Rows are points. Examples show where two turns around zero, p and q, send a point. Where does a point land after both, in the order given? Backwards means that the second turn is done in reverse. Each puzzle has new turns, and all numbers are rounded.

Turn p:
[0.33, 0.05, 0.03] => [0.31, 0.13, 0.05]
[-0.37,  0.63, -0.12] => [-0.52,  0.53, -0.02]
[-0.03, -0.42, -0.17] => [ 0.08, -0.38, -0.24]
[ 0.07, -0.25,  0.26] => [ 0.14, -0.26,  0.22]
Turn q:
[ 0.35, -0.10,  0.23] => [ 0.34, -0.13,  0.23]
[-0.05,  0.12,  0.33] => [-0.07,  0.05,  0.34]
[-0.30,  0.21, -0.69] => [-0.28,  0.33, -0.65]
[ 0.00, -0.23,  0.12] => [ 0.00, -0.25,  0.07]
Where do these land?
q, then p: [-0.35, -0.45, -0.02] => [-0.21, -0.49, -0.21]
p, then q: [0.33, 0.13, 0.28] => [0.27, 0.11, 0.35]
q, then p: [ 0.17,  0.44, -0.06] => [0.03, 0.46, 0.11]
p, then q: [-0.01,  0.39,  0.03] => [-0.13,  0.34,  0.16]
p, then q backwards: [-0.14, -0.51, -0.24] => [-0.04, -0.53, -0.23]

Turn p:
[ 0.14,  0.38, -0.22,  0.03, -0.54, -0.43] => [ 0.19,  0.29, -0.29,  0.06, -0.58, -0.39]
[ 0.30,  0.13, -0.45,  0.05,  0.06,  0.41] => [ 0.43,  0.08, -0.39,  0.04,  0.19,  0.33]
[-0.48,  0.18,  0.43,  0.09,  0.34, -0.16] => [-0.54,  0.28,  0.40,  0.12,  0.20, -0.10]
[ 0.28, -0.07,  0.23,  0.15,  0.40, -0.48] => [ 0.15, -0.08,  0.37,  0.22,  0.27, -0.51]
[-0.31, -0.60, -0.34, -0.19,  0.03, -0.18] => [-0.37, -0.61, -0.34,  0.04,  0.06, -0.11]
[ 0.30, -0.33,  0.38,  0.27, -0.02, -0.02] => [ 0.24, -0.31,  0.50,  0.12, -0.08,  0.03]
[ 0.16, -0.23,  0.10, -0.17, -0.05,  0.53] => [ 0.17, -0.22,  0.07, -0.32,  0.08,  0.46]
[-0.19,  0.42, -0.08,  0.03, -0.40,  0.38] => [-0.04,  0.43, -0.21, -0.10, -0.33,  0.41]
[-0.20,  0.12, -0.06, -0.26,  0.17, -0.05] => [-0.23,  0.12, -0.13, -0.16,  0.19, -0.11]
Turn q:
[ 0.26,  0.41, -0.04, -0.28, -0.08, -0.40] => [ 0.36,  0.27, -0.21, -0.27, -0.10, -0.39]
[-0.25, -0.17,  0.75,  0.05,  0.13,  0.75] => [-0.25,  0.09,  0.65, -0.17,  0.34,  0.78]
[ 0.06,  0.44, -0.39, -0.42,  0.23, -0.22] => [ 0.04,  0.20, -0.61, -0.34,  0.08, -0.31]
[ 0.14, -0.22,  0.04,  0.39, -0.11, -0.37] => [ 0.13, -0.16,  0.26,  0.37, -0.09, -0.34]
[-0.40, -0.10, -0.01, -0.03, -0.22, -0.06] => [-0.31, -0.02,  0.10, -0.04, -0.34,  0.00]
[-0.03, -0.01, -0.04,  0.31,  0.07,  0.10] => [-0.09,  0.04,  0.04,  0.30,  0.11,  0.05]
[ 0.35,  0.01, -0.25, -0.04, -0.10,  0.55] => [ 0.29, -0.05, -0.33,  0.14,  0.07,  0.53]
[ 0.47, -0.12,  0.02, -0.26,  0.19, -0.21] => [ 0.41, -0.26, -0.08, -0.21,  0.22, -0.21]
[-0.60, -0.23, -0.08,  0.28, -0.13, -0.14] => [-0.57, -0.09,  0.19,  0.23, -0.31, -0.11]
Where do these land?
q, then p: [ 0.28, -0.06,  0.29, -0.29, -0.51, -0.76] => [ 0.36, -0.19,  0.24, -0.40, -0.56, -0.63]
p, then q backwards: [-0.33, -0.07,  0.08, -0.21, -0.04, -0.46] => [-0.43, -0.07, -0.12, -0.01,  0.13, -0.40]
q, then p: [-0.33,  0.37,  0.15, -0.05, -0.09, -0.51] => [-0.23,  0.37, -0.01, -0.14, -0.31, -0.48]
q, then p backwards: [ 0.13, -0.05, -0.29,  0.41,  0.40,  0.26] => [-0.17, -0.11, -0.38,  0.30,  0.47,  0.06]
p, then q: [ 0.25,  0.00, -0.28, -0.46,  0.02,  0.27] => [ 0.15, -0.27, -0.49, -0.26,  0.13,  0.06]
p, then q: [-0.24, -0.04, -0.21,  0.52, -0.11,  0.22] => [-0.13,  0.13,  0.02,  0.53, -0.03,  0.35]
p, then q backwards: [ 0.14, -0.24,  0.03, -0.09,  0.09,  0.24] => [ 0.17, -0.22,  0.10, -0.16,  0.10,  0.17]
q, then p: [-0.14,  0.16, -0.12,  0.50,  0.09,  0.18] => [-0.11,  0.30,  0.07,  0.45,  0.05,  0.19]
q, then p: [ 0.23, -0.08,  0.34, -0.32,  0.15,  0.56] => [ 0.17, -0.06,  0.08, -0.44,  0.48,  0.39]
